Rows are points. Any point is a mix of the corners, with weights that add up to 1. It lies inside the corners' shape when no weight is negative. Say inside or outside, and name the corners with a negative weight.
In the rows, zero is written as 128.

Corners:
(1): [210 168 106]
(2): [160 111 121]
(3): [ 80  82 235]
(4): [ 99 155 109]
Points:
[110  90 165] -> outside (1)
[104 151 114] -> inside
[160 134 102] -> outside (3)
[ 93  89 182] -> outside (1)
[189 161 111] -> inside
[184 162 122] -> outside (2)

Corners:
(1): [206 149 118  79 106 112]
(2): [164 112 195 156   7 154]
(3): [ 71 127 142 127 154 158]
(4): [101 154  99 158 111 153]
(5): [130  99 126 135 179  97]
(6): [ 87 148 147 164 141  92]
(7): [149 137  47  83 119  89]
Points:
[ 58 131 147 152 103 166] -> outside (1, 5)
[138 139 128 137 110 113] -> outside (3)
[155 135 122 141  87 116] -> outside (3)
[135 128 114 112 118 132] -> outside (6)
[154 118 164 139  74 147] -> outside (6, 7)
[164 131 130 113 103 120] -> inside
[139 128 123 139 122  97] -> outside (3)

Corners:
(1): [ 93 106 186  97  95 135 198 136 119]
(2): [206  91  72 104 134 119 113 196 192]
(3): [147  69 114 238  30 122  60  96 121]
(4): [143  93  70 114 182 197  60 220 112]
(5): [ 50 118 138 180 124 125  65 109 116]
(6): [145 214 128  68  91 150 116 163 151]
(7): [196 133 100 143 134 109 195  74 105]
(8): [144 106 140  60 103 152 115  71 131]
(9): [162 196 140 120 209 213 108 121 204]
(10): [202 197 179 155 123  84 128 116 118]
Points:
[160 124 116 103 120 165 119 132 154] -> outside (5, 10)
[164 155 140 131 126 129 133 116 132] -> inside
[182 115 117  75 180 167 161 138 138] -> outside (3, 5, 6)
[179 147 134 137 128 120 113 142 136] -> inside

Corners:
(1): [ 77 151 168 162 171  96 137 179  64 155  44 102  75 146]
(2): [110 149 130 182 143 117  92 153 143 106  91  34 127 140]
(3): [135  76 114 102 181 185 151 218 144  82 117 173 118  83]
(4): [111 164 111 177 134 164 151 140 106 169 110 142 118 168]
(5): [ 96 121 127 121 168 173 150 161 172 127  83 109  84 153]
(6): [144 102 159 127 176 152 126 101 107 165 179 128  87 127]
(7): [ 79 170 162  34  92 152  92 203 148 166   7 154 148 131]
(8): [ 21 102 132 133 122 156 174 154 147 106 127 110 149 146]
(9): [137 127 129 129 138 118  96 138 121  68  97 139 101 155]
(10): [128 121 141  83  59 138 116 161  91 124 142 131  70 143]
(11): [ 80 157 123 103 148 124 192 109 150 182 171 126  51 117]
(12): [127  76  69 111 131 145 117 183 147 164 138 182 149 162]
(13): [171 106 146 110  99 110 188 138 113 147 127 139  79 122]
(14): [ 46 110 121  93 113 153 145 148  98 114  51  84 127 101]
(15): [217 154  81 104 126 110 145 165 122  61 173  97 104 188]
Points:
[106 132 134  98 127 147 122 175 132 128  82 132 119 130] -> inside
[152 119 128 121 144 139 115 167 112 118  98 128 104 135] -> outside (8, 11)
[109 137 143 124 139 141 142 161 133 118 109 115 102 142] -> outside (12, 14)
[120 125 126 122 141 137 149 149 124 133 110 120 106 138] -> outside (10)
[ 80 126 161 105 131 141 143 150 120 119  99 109  84 114] -> outside (4, 12, 15)
[104 135 127 114 130 139 133 174 128 132  87 126 114 141] -> outside (6)
[ 96 142 137 134 150 144 135 157 118 107 106  99 105 140] -> outside (12, 13)
[108 127 124 122 156 145 142 163 140 124  94 116 116 137] -> outside (10)
[119 121 121 104 137 144 149 160 128 124 120 146  98 142] -> outside (2)
